Every row gives one point. The window is the flat piece filled in between its corners: a triangle in 3 columns, a solid with four corners in 4, and so on. A path goes straight from each point to the next, and from the last back to the first. List the points from which the path goes on through the window.
(in the rows, 128 means zero)

Window (4 x 4)
[[185 113 200 186]
 [103  72 137 121]
 [113 148 141 104]
 [ 63 166 103 123]]
Path:
(1): [109 113 211 161]
(2): [107 145 161 117]
(3): [119 144 118  99]
(4): [ 91 129  98 137]
(5): [ 79 122 147 125]
(6): [ 76 105 165 126]
(7): [130  63 108 120]
(8): [189 111 151 156]
(9): [125 132 232 182]
(10): [146 165 223 178]
(11): [203 110 131 159]
(12): [184  66 153 176]
Through the window after points: 2, 6, 8

Window (8 x 8)
[[183 145 142 163 134  50 137 193]
 [138 174  64 166 133 108  62 132]
 [185 160  64 175 124 184 101 139]
 [104  99 163 112 144 170 168 122]
 [193  95  83 103  87 166 131 157]
 [203 133 149 181 155   7 122 120]
 [127 150 163 130 126 178  84 114]
 [130 146 171  77 184 158 138 124]]
Path:
(1): [136 154 157 117 118 133 148 102]
(2): [139  74 141 147 175 139 126 158]
(3): [165 111 148 158 159 121 115 169]
(4): [145 169 128 129 108 104 128 135]
(5): [127 157 132 132 112 142 119 116]
(6): [143 136 107 145 162 135  85 140]
(7): [158 123 128 192 194 148  96 157]
(8): [156 178  98  68  49 119 134 142]
Through the window after points: 1, 3, 5

Window (11 x 11)
[[138 122 216  74 136 115  91 142  69 234 146]
 [147 133  52  98  50 149 172  94  48  71 173]
 [115 176 170 116 109  93 147 113 126 214 150]
 [115 104 116 121   7 170 149 117 101  85 134]
 [222 186 180 124 138 104  89 145 156 116 143]
 [100 128 173  63 162  98 135 180 128 180 133]
 [165  90 137 143 130 123 136 132 134 169 176]
 [131 142 122 116 147 136  91 133 115 201  94]
 [114 127 125 127  84 200 173  48  79  42 161]
 [129 134 105 192  66 137 158 117  46  33 149]
 [133 157 160 118 144  85  38 133 150 152 185]]
Path:
(1): [129 171 116 129 108 217  93 115  74 143 197]
(2): [140 151 182  98 133 143 109 150  88 211 154]
(3): [127  75 159  92  90  84  97  95  86 139 110]
(4): [145 120 137 107 110  67 142  84  94 124 103]
(5): [109 128 131 131 106 164 138 140  99 158 169]
(6): [150 140 125 127 107 142 112 152 108 146 172]
(7): [142 116 140  96  92  55 147  79  90 140  83]
(8): [140 100 120 119 139  81 123  92 126 113 129]
(9): [145 149 170 126 115 144  89 152 121 180 195]
(10): [126 158 141 125 108 153 126 128  99 143 181]
(11): [145 138 139 112 125  98 116 108 110 126 137]
(12): [134 102 129 106  84 103 188  81  99  80 120]
Through the window after points: 2, 8, 12

Window (14 x 14)
[[ 93 138 191 108 178 149  91 144 160  81 139  78 137 190]
 [112 101  70 148 211  92 132 119 151 165 136  84 142 213]
 [156 175 117 125 109 116 147  99 129 132 148 170  98 123]
 [ 41 120 109 130 113  99 150 193  89 135 130 172 178  87]
 [175  85 108 197 152 104 133 111 170 156 123  47 227 113]
 [ 87 181 178  74 113 141  83 150  79 204  92  81 115 144]
 [193 100 217 117 150 176 125 136  37 117 145 141  75 163]
 [ 85 138 131 137 156 186 164 149 114 153 132 158 209 115]
 [116 110 119 106 118 134 134 121 145 156 218  70 245 123]
 [ 50 146 157 149 139 126  82  94 129  92 105 115 181 199]
 [187 150  83 151 103 152 126 126  72  71 175 102  80 110]
 [168 159 118 136 126 132 104 191 111 249 209 134 163 141]
 [145  83 129  54 137 153 106 210  69 153  73 119 227 134]
 [ 34  49 134  74  65 194 124 207 105  56  95 124 156 171]]
Path:
(1): [ 51 162 139 149 127 130 194 192  37 119 149 112 176 173]
(2): [131 116 131  79 121 152  74 128 151 133 136 165 114 117]
(3): [ 80  89  95  72 176 216  35 184 125 116 120  96 121 102]
(4): [143 142 178 149  82  90 187 147 106 134 154 124 190 202]
(5): [119 140 150 126 150 125 133 152 125 121 141  98 159 181]
(6): [ 60 105 158  98 173 181  30  98 168  95 118 103 110 130]
(7): [127 126 139 112 143 137  86 132 121 151 158 123 142 121]
(8): [119 189 133 122  92 132 166 165  87 194 107 102 146 166]
(9): [139 155 160 147 119 123 168 180 125 139 124  94 182 209]
(10): [131  99 111 131 163 142  75  96 137 116 154  95 138  87]
(11): [ 75  98 128  90 149 171  64  81 109 137 140 128 124  77]
(12): [144 156 165 128 105 122 160 207  89 147 121 111 160 206]
(13): [146 180 136 151 103 142 161 193  71 113 156  85 128 175]
(14): [131  89  96 106 147 139  77  84 138 139 148 153 139  88]
(15): [106 108 120 111 150 143  97 130 111 133 147 109 157 127]
(16): [114 154 165 117  93 144 149 161 133 108 141  99 159 184]
Through the window after points: 3, 5, 7, 9, 11, 13, 15

Window (14 x 14)
[[128  81 124 143  82 179  88 101 186 188  96 124 148 151]
 [165 138 118 120  66 189  44 118 146 185 181  85 139 103]
 [193 148  30 163  98 142 111  66 149 174 177  97 154 162]
 [162 145 164 129 119 189 114 105 177 140 165  75 159 168]
 [178 103 120 142  67 180  91 129  89 139 113 104 142 185]
 [183 125 138 154 104 103 215 127 117 145  92 183  67  48]
 [123 162 185  69 154  39 115 164 126 145  76 185 112 122]
 [146  63 130 165 104 131  96  80 125 104 159 125 149  96]
 [125  98 107 143 139 105 166 163 129 116 105 158   7 104]
 [ 88 132 168  96 194 120 133 165  83 184  77 129 138 103]
 [106 152 110 146  63 188 106  73 119 162 182 144 144 175]
 [142 169 152  81 205 145 105 153 122 125  58 209 108  92]
 [108  97 138  63 160 103 172 228 119 134 111 217 148 119]
 [143 163 100 223  82 146  92 141 153 141 158 120 171 135]]
Path:
(1): [140  71 171 129 171 146 120 139 112 206 126 169  85 110]
(2): [178  59 139 175 172 144 143 132 122 165 186 160 108 138]
(3): [ 97 178 113 103  78 140  97 124 127 132  73 152 134 111]
(4): [101 137 105  97 116 143 114 129 149 132 128 108 135 119]
(5): [202  83 177 200 115 149 122 118 135 187 139 204 133 138]
(6): [141 107 140 149 142 128 122 142 142 189 123 157 118 141]
(7): [134 158  84 105  67 153 143 142 114  69  96 118  91 105]
(8): [125 118 131 118  92 120 144 123 144 117 101  90 141 123]
(9): [151 119 136 157 127 138 117 133 116 194 139 174 106 114]
(10): [136 108 176 155 167  86 100 174 122 167  96 194 102 109]
(11): [130 145 116  82  84 178 160 117 126 118 113 109 117 110]
(12): [125 176 109 111 101 111 160 154 117 107  84 125 164 112]
Through the window after points: 12

Window (14 x 14)
[[118 164  97 160 141 117 106  99 154 117 176 123 124 167]
 [103 169 146 192 154 136 132  98 117 188 105 102 145 115]
 [193 139 184  85 131 128  91 116  70 110 113 147 184 130]
 [132 126 198  85 125 128  99  64 104 127 178 171 141 130]
 [111 115 124 129  90 111 129 147 118  69 136  95 103  79]
 [100 134 150  98 157 144  88 167 117 127 182 156 138 108]
 [145 127 155 150 104 174  79 140 176 119 175 177  98 149]
 [116 118 119 135 128 152   7  86 150  70 172 117 100 172]
 [105 145 164  82  52 161 154 191  89 145 126 138 120 131]
 [ 82 114 129 167  94 146 136 110 189  53 102 195 124 161]
 [ 87  71 124 136 101 150 190  90 142 108 144 142 186 102]
 [116 108 119 154 140  49  81 187 116 175 134 103 127 164]
 [167 142 208  67 168 187 135  97 147 185 106 158 119 152]
 [101 142  73 155  97 146  92  96 211 137  96 149  91 120]]
Path:
(1): [ 95 124 177 122  87 138 103 119 143 111 142 118 158 153]
(2): [151 132  94 140 133 138 113 120 119 120 126 159  81 120]
(3): [128 134 127 132 113 153 112 119 127 139 126 152 109 124]
(4): [ 86 152 165 118 108 137 123 135 186 140 121 120 146 145]
(5): [143 160 175 134  86  98  76 112 174  86 132  84 167 102]
(6): [114 109 120 111 130 159 112 127 130 121 149 172 103 144]
(7): [140 132 122 161 134 155 131 115 128 138 138 180 105 146]
(8): [ 78 125 168  78  96 138 101 141 162 119 146  97 134 116]
(9): [108 115 181 123  99 129 109 142 154 127 146 120 153 129]
(10): [128 132 105 143 135 152 119 100 134 113 158 163 123 138]
(11): [101 110 105 136 137 122 107 127 115 125 144 150 120 145]
(12): [133 163 172 123  94 123 111 122 147 115 140  98 141 128]
(13): [108 127 164  97  94 143 130 134 183 110 179 109 187 182]
(14): [120 145 111 168 158 120 102  99  82 156  72 157  72  83]
(15): [108 129 128 145 151 137 115 124 102 136 120 155 137 138]
(16): [126 169 178 138  93 148 135  89 204 152 161  83 130 112]
Through the window after points: 3, 9, 15
